Each point is reached from the start by the listed moves, each made 0, 1 or 2 times, or once backwards (-1), plus a little noise. Is the number of moves made odd or even? Then give how often each move was made.
In the rows, zero is written as 128.

Moves:
(1): [102 153 126 120]
(2): [125 117  96 135]
(3): [ 86 136 154 158]
Start: [125 118 132 146]
Points:
[114 159 102 100] => odd (2, 0, -1)
[109 102 159 184] => even (-1, 0, 1)
[ 76 101  94 190] => odd (0, 2, 1)
[ 35 111 120 222] => even (0, 2, 2)
[ 34 188 186 153] => even (2, -1, 1)

Moves:
(1): [144 103 128 124 124  99]
(2): [153 107 106 123 114 176]
(3): [132 122 114 158 129 131]
(4): [154 126 124 156 140 132]
Start: [160 138 115 126 115 150]
Points:
[108 161 141 103 117  98] => even (0, -1, 0, -1)
[168 143  94 126 104 227] => even (-1, 1, 0, 0)
[218 102  62 210 116 211] => even (0, 1, 2, 1)
[249  75  81 111  95 217] => odd (1, 2, -1, 1)

Moves:
(1): [137 110 126 117 106 142 119  90 138 133]
(2): [127 112 117 126 131 123 134 113 123 108]
(3): [126 156 105 107 139 126 146 117 100 161]
(4): [118 132 124 139 120 129 137 132 147 151]
(5): [130 133 146 113 128 107 103 129 126 141]
(6): [136 145 119 152 135 112 134 136 135 136]
(7): [143 134 130 132 111 113 140 120  96 131]
(8): [148  99 116 136  98 109 128 150 116 141]
Start: [118 114 143 129 123 123 139 141 121 130]
Points:
[132  39 113 131 106 123 144 216  95 104] => odd (-1, 0, 0, -1, -1, -1, -1, 2)
[122 131 159 112 146 108  76  57 190 148] => odd (2, 1, 0, 0, 2, 2, -1, -1)
[128  76 109 106  83  58 150 193  66 192] => even (-1, 1, 1, 1, 1, -1, 0, 2)
[101 161  89  98 108 136 184  89 114 249] => odd (1, 0, 2, 2, 0, 0, 0, 0)

Moves:
(1): [129 145 154 113 119 121 144 114 128  95]
(2): [147 122 116 143 142 145 112 133 125 113]
(3): [134 122 139 125 134 158 122 131 132 130]
(4): [125 117 114 131 123 132 119 129 149 132]
(5): [137 111 122 113 126 149  86 154 117 109]
(6): [150 114 113 118 122 121 127 114 126 137]
(7): [105 131 129 104 146 111 166 116 120 128]
(8): [118 122 148 131 148 100 123 108 137 138]
(9): [125 132 114 129 132 136 115 119 131 124]
Start: [118 131 131 117 134 121 131 131 135 136]
Points:
[ 78 162 163  37 162  15 227  31 126  84] => even (2, 0, -1, 0, 0, 1, 2, 1, 1)
[124  52  91  81 189 116  31 116 160 118] => even (0, 1, 0, 2, 2, 1, 1, 2, 1)
[119 164 185  54 127 176 195 117 125  63] => even (2, 0, 2, 0, 0, 0, 1, -1, 0)
[ 65 110 155   7 185  58 120  67 121  99] => odd (1, -1, 0, 0, 2, 1, 2, 2, 2)
[115 156 105 108 192 162 214 102 101 108] => odd (0, 2, 1, -1, -1, 0, 2, -1, 1)
[ 38 104 133  61 216  99  81 113 142 105] => even (0, 0, 0, 1, 2, -1, 2, 2, 2)

Moves:
(1): [119 129 114 125 114 140 142 128 121 137 134 131]
(2): [148 117 113 137 122 126 131 113 132 115 124 131]
(3): [127 135 136 129 121 114 140 120 125 124 132 139]
(4): [129 124 116 118 116 131 108 133 117 133 123 129]
(5): [128 137 150 132 141 150 110 132 124 133 126 134]
(6): [115 129 141 153 105 109 144 125 126  98 117  94]
(7): [146 133 141 152 129 128 124 152 123 135 122 116]
(8): [148 122 128 106 132 130 133 111 140 139 133 122]
(9): [125 124 152 125 127 128 145 139 127 116 127 131]
(10): [129 127 136 146 128 142 120 137 145 125 141 120]
(11): [132 127 119 134 129 127 106 119 160 136 113 121]
(12): [126 113 132 145 126 131 119 135 123 134 128 120]
Start: [142 126 117 139 121 131 124 127 127 129 132 117]
Points:
[190  68  67  66 117 150 129  85 133 159 179 143] => even (0, 1, 0, 1, -1, -1, -1, 2, 0, 1, -1, 1)
[182  88   7 113  72 182  54  98 220 203 140  66] => odd (2, 0, -1, 2, -1, 0, 0, 2, -1, 2, 2, 0)
[140 150 223 164 158 165 129 152 186  96 149  58] => odd (-1, -1, -1, -1, 1, 1, 0, 1, 1, 2, 0, -1)
[169 150 184  96 169 160  37 117 179 188 117 165] => even (-1, -1, 2, 1, 2, -1, 0, 1, 1, 0, 2, 0)
[137 106  23 119  66  98 187  30 162 118 119  91] => odd (2, 1, 0, -1, -1, 1, -1, 1, -1, -1, 1, 0)
[162 150 164 135 156 138  76 219 121 157  86 132] => odd (-1, -1, -1, 1, 0, -1, 2, -1, 2, -1, 1, -1)

Moves:
(1): [123 132 127 136 134 133 118 136 125 121 119 116 130 128 131 139]
(2): [133 130 123 127 131 133 127 114 123 133 131 131 138 134 127 115]
(3): [117 126 134 130 124 126 122 129 133 125 119 126 136 137 121 137]
(4): [123 123 124 122 124 117 131 121 129 127 126 123 129 123 136 133]
(5): [122 130 128 130 136 132 131 124 125 125 120 115 133 140 115 126]
(6): [150 137 133 126 132 125 128 141 129 132 135 137 126 126 121 136]
(7): [132 140 139 128 132 143 146 132 122 128 130 132 131 127 115 129]
(8): [133 136 115 134 119 119 129 111 119 133 130 132 137 133 123 106]
(9): [134 131 132 133 128 142 129 129 121 132 127 122 133 134 110 127]
(10): [137 138 138 128 130 135 125 127 122 134 130 130 123 124 117 127]
(11): [111 135 127 122 139 141 121 142 118 130 110 113 128 130 107 143]
(12): [116 134 116 143 137 133 131 117 128 133 120 116 140 137 108 127]
(13): [132 133 124 124 118 126 130 118 131 139 139 130 130 136 137 111]
(14): [130 119 118 123 120 122 125 127 145 116 126 132 121 123 149 129]
Start: [130 145 135 130 121 115 126 119 125 139 127 115 132 141 148 129]
Points:
[ 96 154 133 106 118 112  71 131 132 116  66  90 122 169 125 148] => odd (0, 0, 2, -1, 2, 0, -1, 1, -1, 2, 2, -1, 0, 2)
[ 63 151  87 144 136 124 104 102 142 125  58  92 165 176  86 147] => even (-1, 1, 2, -1, 0, 0, 0, 1, -1, 0, 2, 2, -1, 2)
[147 225 152 170 144 158 118 137  96 145  77  79 165 193   7 150] => even (1, -1, 2, -1, 2, 2, 1, 2, 1, 2, 1, 1, 0, 1)
[155 177  92 125  79  69 164  68 140 162 156 139 146 153 160  68] => even (-1, -1, 0, 1, 0, 1, 1, 2, -1, 0, 0, 1, 2, 1)
[ 86 131  91 141 106 118 125  79 134  95  82  68 169 164 174 125] => even (2, 1, 1, 2, 1, -1, 1, 1, 1, -1, 0, 0, 0, 2)

Moves:
(1): [122 126 136 132 127 122 125 130 127 133 128 135 124 122 133 139 129 125
 130 124]
(2): [129 141 115 127 142 137 127 119 123 118 125 124 140 141 128 127 124 121
 134 115]
(3): [132 122 126 119 126 121 122 136 125 129 118 118 125 130 125 129 122 130
 127 119]
(4): [132 128 126 126 128 122 117 135 131 121 129 125 124 130 131 127 129 123
 129 136]
(5): [128 131 132 132 136 119 126 122 118 121 122 124 131 128 128 123 125 125
 126 125]
(6): [130 148 123 116 130 131 128 131 127 131 130 126 139 122 125 135 116 128
 127 134]
(7): [128 131 133 129 126 129 133 129 123 121 130 130 132 134 132 127 124 135
 134 129]
(8): [124 124 122 126 132 124 135 126 126 128 124 130 125 133 132 126 123 129
 132 131]
(9): [126 136 121 124 138 128 128 118 122 114 127 126 132 124 130 131 132 129
 132 121]
(10): [126 135 127 121 125 133 130 125 131 130 118 126 121 131 133 126 128 122
 122 121]
(11): [122 136 123 131 144 140 120 123 130 127 134 125 128 126 129 126 121 131
 134 119]
(12): [124 120 128 138 113 126 134 125 126 134 131 127 126 119 130 124 128 120
 133 128]
(13): [131 130 134 134 125 127 131 123 127 130 122 122 129 133 129 133 134 128
 134 128]
(14): [140 132 130 125 141 135 133 125 121 123 125 128 130 125 137 134 128 118
 130 123]
(15): [132 126 125 124 125 123 125 125 131 133 130 133 126 132 133 125 125 136
 125 128]
(16): [131 124 128 130 125 130 132 130 131 127 127 121 127 130 132 134 123 126
 124 130]
(17): [130 135 125 131 128 128 125 131 128 127 130 125 123 128 122 133 123 129
 127 127]
(18): [124 128 123 123 121 131 119 129 121 139 118 130 129 126 128 125 135 128
 120 131]
(19): [124 132 120 122 135 127 131 128 123 127 136 118 124 137 131 130 130 126
 128 126]
(20): [129 139 123 131 132 122 136 129 123 125 117 129 139 126 138 126 133 129
 131 121]
Start: [127 134 116 127 131 124 133 123 126 127 129 124 118 134 132 117 116 135
 137 125]
Points:
[136 168  77  81 153 164  81 125 116 158 108 118 126  96 119 131  91 149
 117  79] => odd (0, 0, 2, -1, -1, 1, -1, -1, 1, 0, 2, 0, -1, 1, 1, 0, 1, 2, -1, 0)
[132 249  71  75 222 163 108 126 105  54 114  80 174 153 138 134  53 135
 166  57] => odd (0, 2, 2, 1, 0, 2, 2, -1, 1, 1, 2, -1, -1, 0, -1, 0, 0, -1, 0, 1)
[ 56 120  94 131  97 136 110 108 122 175 156 138  53 134 150  88 122 138
 127 121] => even (1, -1, -1, 0, 0, -1, 1, 1, 0, 2, 2, 2, -1, -1, 1, -1, 1, 2, 2, -1)
[107 203  78 104 158 136 103 101  83  96 149 101 161 132 115 133  85 137
 118 135] => even (0, 1, -1, 0, 2, 2, 1, -1, 2, -1, 0, 0, -1, -1, 0, 2, 1, 2, 1, -1)
[114 157  82  99 123 106 178  85 130 126 118 104  88 185 155 135 122 155
 146 104] => even (0, 0, 0, -1, -1, 0, 0, 2, 2, 2, -1, 0, 2, -1, 2, 0, 1, -1, 2, 0)
[140 136 141 127 180 120 114  97  94  98 140 122 111 120 171 160  89 156
 168  95] => odd (2, -1, 1, 0, 1, 0, 2, 0, 2, -1, 2, 0, 1, 2, 2, 1, 0, 0, 0, -1)

Moves:
(1): [124 129 128 128 141 138 131 133 129 117 138 127 128 117 143 125 122 111
 131 114 127 122 123 124]
(2): [126 129 134 136 137 124 121 127 145 109 124 121 138 129 128 135 137 130
 124 132 133 140 129 117]
(3): [136 140 127 121 132 146 132 126 124 118 118 133 131 121 124 109 109 123
 108 136 137 125 131 124]
(4): [124 133 124 138 134 123 125 135 128 121 126 134 138 142 125 137 119 132
 131 120 128 114 116 133]
(5): [124 117 129 128 123 137 139 141 136 126 124 120 125 127 128 140 142 133
 125 137 122 127 132 121]
(6): [148 139 130 126 128 134 123 133 120 124 118 120 107 131 121 134 125 138
 110 111 124 119 131 135]
(7): [117 112 120 124 127 132 137 122 109 127 144 124 115 143 127 129 126 134
 133 135 154 137 112 122]
(8): [120 131 137 125 134 123 136 134 123 134 137 124 122 132 130 133 118 128
 128 143 124 128 126 125]
(9): [127 123 126 119 121 127 135 134 127 132 129 137 129 146 142 133 145 131
 129 133 133 129 131 121]
(10): [139 116 140 126 121 137 139 122 125 137 138 139 132 129 106 129 146 134
 127 129 130 121 112 132]
(11): [127 137 131 120 131 127 137 121 118 113 133 127 141 130 135 125 125 129
 113 126 128 126 138 141]
(12): [136 105 120 125 136 123 136 134 126 133 128 142 123 130 133 130 130 140
 132 129 120 141 144 134]
(13): [130 123 125 115 136 125 134 101 138 123 129 140 126 124 120 134 121 133
 116 127 126 129 132 121]
(14): [122 140 117 128 136 128 118 113 120 143 133 118 124 135 112 110 118 111
 127 118 143 123 122 113]
(15): [133 147 124 107 135 150 110 128 121 127 119 110 130 113 117 133 126 135
 128 140 141 145 141 113]
(16): [116 119 131 123 132 132 130 126 145 131 123 117 115 149 100 122 130 147
 129 124 128 127 122 136]
(17): [116 110 139 118 120 129 122 128 110 111 115 134 137 117 113 131 110 127
 140 131 132 135 135 137]
(18): [133 124 115 126 124 129 128 134 129 140 120 139 131 124 129 122 139 131
 115 104 134 141 115 139]
(19): [113 128 117 146 117 125 129 127 136 125 120 151 120 137 116 124 134 123
 126 123 128 135 136 127]
(20): [126 120 134 133 126 136 127 116 134 122 134 131 128 138 120 142 127 126
 120 129 136 133 126 128]
(21): [132 125 131 148 139 121 127 130 135 127 112 133 142 127 146 119 124 139
 133 114 126 131 127 127]
(22): [132 115 132 122 121 124 134 138 108 136 142 132 111 121 137 122 127 137
 127 126 150 126 151 128]
(23): [122 116 124 126 137 131 117 122 126 124 132 130 132 124 134 126 128 130
 128 126 123 123 133 123]
(24): [128 134 125 133 141 131 125 131 124 138 121 124 120 130 134 126 136 125
 126 130 131 121 140 138]
Start: [124 131 150 123 127 135 129 140 120 138 125 130 116 147 116 126 127 127
 101 123 101 131 137 118]
Points:
[ 26  59 125  80 106 133 117  89  83  80 164 126   7 205  16 100  96 119
 115  57 241 198 161  72] => odd (2, 2, -1, -1, -1, 1, 2, -1, 1, -1, 0, 0, 1, 2, 0, 2, 2, 0, 2, 0, -1, 2, -1, -1)
[162  84 105  32 155 222 162 150  75 182 119 209 100 152  66 141 153 182
  84 176 159 156 137 126] => odd (0, -1, 2, 2, 0, -1, 1, 0, 1, 2, -1, 2, 1, -1, 2, 0, 0, 1, 0, 0, -1, 0, 0, 2)
[149 123 167  35 153 227 200 113  63 100 234  86  91 185 165 206 168 111
  50 191 139 145 129  72] => odd (2, 0, 0, -1, 1, 1, 2, 1, 2, 1, 2, 1, 0, 0, 1, -1, -1, -1, -1, 2, -1, -1, 0, 0)
[163 207 129  48 210 204 150 150 176 155  78  97 152 100 162 102 150 129
  34 158 134 158 171  20] => odd (1, 1, 2, 0, 2, -1, -1, 1, 2, 0, 0, 0, 2, 1, 2, 0, -1, 1, -1, -1, 1, 0, -1, 1)
[ 45 144 119 198 167 137  89  88 100  64 108 132 184 221  24  85  86 128
 139  26 167 161  50 116] => odd (1, 1, -1, 2, -1, 0, 2, -1, -1, 1, 2, 0, -1, 2, 1, 1, 1, 0, 2, 0, 2, -1, 0, -1)
[ 83 104 135 150 117 159  97 173 118  33  48 161 183 121  72 165 119 154
 142  77 115 245 127 148] => even (1, 1, -1, 1, 0, 0, 1, -1, -1, 0, 1, 1, -1, -1, 2, 0, 2, 1, 2, 0, 1, -1, -1, -1)
[120 112 128  84 130 210  89 196  15 192  49 158  23 149  87 104 114 151
  76 116 180 183 246 108] => even (0, -1, 1, -1, 0, 2, 0, 2, 2, 0, -1, 1, -1, 1, 2, 0, 2, 1, 2, 1, 1, 1, 1, 2)

Moves:
(1): [131 138 121 133 134 139 125 124 122 114 131 126 136 113 130 132 126 132
 130 123 119 134 118 129 123 137 126]
(2): [124 120 125 131 130 128 142 121 129 141 136 141 122 132 132 129 127 125
 132 120 124 122 121 123 132 141 130]
(3): [136 138 130 136 131 127 123 145 125 131 126 134 120 118 118 122 128 123
 133 120 123 128 133 104 130 126 126]
(4): [118 132 133 134 132 125 125 129 121 135 118 134 114 138 135 137 145 116
 127 135 127 129 122 115 120 126 120]
(5): [142 125 125 136 124 134 133 126 127 133 135 126 129 120 132 129 129 124
 132 131 131 135 128 122 131 138 129]
(6): [118 131 134 125 131 123 119 135 128 128 132 133 125 138 128 129 129 138
 125 135 131 130 125 130 153 131 139]
(7): [121 130 133 135 136 128 131 110 122 127 126 129 133 112 130 118 125 130
 132 129 121 136 125 126 126 133 124]
(8): [121 133 128 120 133 126 134 136 133 130 140 121 133 135 121 132 125 122
 131 126 134 129 129 125 126 134 127]
(9): [118 144 119 143 118 125 122 127 116 141 129 109 123 131 107 129 119 113
 134 134 129 122 117 134 137 118 117]
(10): [145 131 135 130 126 126 120 131 127 126 138 134 132 124 128 130 135 112
 130 120 131 129 133 125 118 138 124]
(11): [133 113 134 136 122 126 110 107 121 119 138 139 145 139 132 131 106 121
 125 123 150 135 133 127 117 130 119]
(12): [119 132 121 137 132 133 130 134 136 143 131 137 129 133 120 128 135 142
 124 120 111 123 129 127 152 119 123]
(13): [134 117 139 127 131 138 135 120 128 133 121 134 121 119 120 129 125 122
 122 125 124 134 118 128 127 142 124]
(14): [116 119 133 115 126 127 135 137 131 138 126 116 111 118 130 134 136 123
 117 118 122 127 119 131 117 131 135]
(15): [137 142 131 118 132 119 130 129 121 133 115 123 120 121 138 141 118 136
 136 136 121 143 122 134 137 114 122]
(16): [132 131 139 123 128 121 131 119 137 134 129 137 140 133 136 131 123 129
 140 129 114 132 123 117 136 125 130]
(17): [126 127 131 128 132 127 126 141 124 130 133 134 130 127 127 126 127 123
 131 128 122 129 128 120 139 130 123]
(18): [138 118 130 131 133 127 126 143 120 119 139 125 118 131 141 125 134 124
 135 126 134 128 135 122 148 121 135]
(19): [122 138 129 124 126 136 138 119 124 121 137 126 132 117 124 112 123 134
 126 124 130 127 127 117 131 136 125]
(20): [132 131 131 119 135 127 122 129 124 130 140 126 131 135 128 126 119 137
 126 139 129 122 133 128 130 121 132]
(21): [125 118 136 121 133 134 134 137 142 144 134 128 129 124 141 120 133 119
 140 105 141 107 113 126 134 112 140]
(22): [115 133 130 126 128 126 124 133 125 140 131 130 141 145 122 123 137 132
 124 126 117 133 125 121 115 137 120]
(23): [137 120 127 120 129 126 128 124 129 133 127 143 129 129 132 128 139 118
 126 128 126 133 127 116 128 126 135]
(24): [126 139 132 144 135 132 120 139 126 124 131 116 136 131 144 111 122 118
 120 134 128 134 128 143 123 112 130]
Start: [133 129 149 132 139 108 125 132 141 134 131 145 142 131 120 126 129 132
 115 141 131 130 116 141 131 122 126]
Points:
[ 64 105 183 110 170 120 192 158 126  96 149 139  78  71 110  98 134 100
  96 107 128 143 110  75 120 214 125] => odd (0, 1, 1, 1, -1, 0, 1, 2, -1, -1, 0, -1, 1, 2, -1, 0, 2, 1, 2, -1, -1, -1, -1, 0)
[165 129 151 244 182 138 153 139 110 195 140 178 118  37 152  95 115  48
 206  85  41 143  41  62 249  87 114] => even (2, 2, 2, 0, 1, -1, 2, -1, 2, -1, 0, 1, 1, 0, 0, 2, 2, 2, -1, -1, 1, -1, 1, 1)
[177 174 149  77 172 138 143 198 136 156 211 154 179  86 102  79  79 128
 154 124 175 118  92  52 191 117 160] => even (1, 0, 2, -1, 2, 1, -1, 2, 0, -1, 0, -1, 0, -1, 1, -1, 2, -1, 2, 2, 2, 0, 2, 0)

Moves:
(1): [127 123 135 136 121 123 132 114 127 133 128 138 130 127 126 127 129 126
 136 124 123 128 127 135 130 122 121]
(2): [115 125 133 124 131 119 104 110 115 117 125 123 144 135 116  98 129 137
 115 133 127 128 120 113 130 106 106]
(3): [126 133 126 141 129 133 127 130 139 122 131 124 134 124 120 120 130 130
 128 131 126 140 118 133 121 120 119]
(4): [124 112 140 122 107 134 133 128 131 133 128 123 140 137 136 122 123 141
 103 137 107 134 127 112 137 141 122]
(5): [139 132 122 120 120 118 141 126 132 119 121 112 115 111 117 144 125 131
 140 113 118 127 109 134 115 133 140]
(6): [118 114 100 115 133 113 157 131 140 126 133 144 108 166 116 154 129 133
 140 124 159 128 129 117 126 150 112]
(7): [120 121 142 135 128 126 127 138 123 124 134 120 111 135 121 126 132 121
 121 136 108 132 134 135 135 122 128]
(8): [143 135 129 136 135 127 120 129 132 139 145 123 134 120 133 145 136 124
 132 121 109 137 111 139 120 134 110]
(9): [114 121 130 131 119 133 121 125 141 109 122 130 136 123 118 138 128 140
 118 129 125 150 134 130 114 135 130]
(10): [124 123 145 132 122 130 130 130 128 131 127 135 124 135 131 127 129 139
 121 127 121 126 131 133 133 131 120]
(11): [103 116 130 108 120 150 112 135 128 117 121 134 118 154 108 112 126 139
 120 150 138 132 149  96 133 152 121]
(12): [117 130 131 140 121 129 144 113 129 137 141 121 148 153 143 121 149 148
 133 123 130 140 131 123 134 121 120]
(13): [120 147 136 127 128 146 127 133 110 155 126 147 130 139 118 119 124 117
 126 123 128 110 124 127 128 133 140]
(14): [149 131 134 143 121 130 119 124 114 130 126 131 129 116 133 138 115 119
 123 125 136 118 112 124 131 123 128]
(15): [126 137 141 134 141 111 115 111 121 140 160 142 140 124 124 108 124 128
 125 132 145 117 142 137 131 115 127]
(16): [112 132 136 109 141 123 113 145 117 114 141 141 130 128 114 127 116 117
 148 123 144 124 128 123 140 117 146]
(17): [139 134 118 119 138 104 133 137 112 134 140 131 138 141 123 126 141 128
 140 127 147 120 127 133 132 122 117]
(18): [126 124 120 131 135 116 133 122 129 129 128 132 132 144 124 129 144 126
 136 116 135 118 134 118 139 134 129]
(19): [120 139 133 127 139 119 108 133 122 115 140 139 124 109 107 120 129 132
 134 146 123 128 116 135 112 109 132]
(20): [112 134 134 131 113 135 120 128 120 120 114 143 126 128 137 116 120 119
 121 138 122 124 125 129 125 139 130]
(21): [138 134 139 128 140 112 130 127 127 132 114 132 116 129 119 128 134 129
 131 123 145 138 126 126 134 122 134]
(22): [125 129 117 132 115 134 131 123 131 123 128 136 130 129 131 127 134 130
 123 118 130 136 122 122 132 128 116]
(23): [120 129 118 129 132 129 131 126 133 131 118 124 123 129 119 138 134 134
 135 126 133 131 128 126 136 139 135]
(24): [140 122 123 115 127 148 139 121 149 137 120 110 126 119 138 155 135 123
 119 132 136 122 130 140 121 153 147]
Start: [135 133 145 130 129 127 150 127 121 133 134 134 125 127 130 125 112 128
 119 138 127 139 135 119 123 103 156]
Points:
[ 49 149  98 163 110  68 167  35 119  76 135 161 166 194  28  62 137 172
 149  66 189 177 108  79 103  44  99] => even (1, 2, 2, -1, 2, 1, 0, -1, 2, -1, 0, 1, 1, 0, 1, 0, 0, 1, -1, 0, 0, 1, 0, -1)
[162  89 164 191  86  24 180  12  98 143 246  50 208 176 164 124 134 166
  79  90  81 142  75  97 159  61  66] => even (0, 2, 0, 2, 2, 1, 2, 1, 0, -1, -1, 2, -1, 2, 2, 0, 0, 1, -1, 0, -1, 0, 0, 0)
[103  94 198  84 135 148  86  75 134 121  62 130 159 174   7  39 160 159
  57 177 184 149 170  41 152 116 156] => even (2, 2, 2, 1, 0, -1, 0, -1, 1, 0, 2, -1, 1, 0, 0, 0, 1, 2, 0, -1, 2, 0, 0, 2)
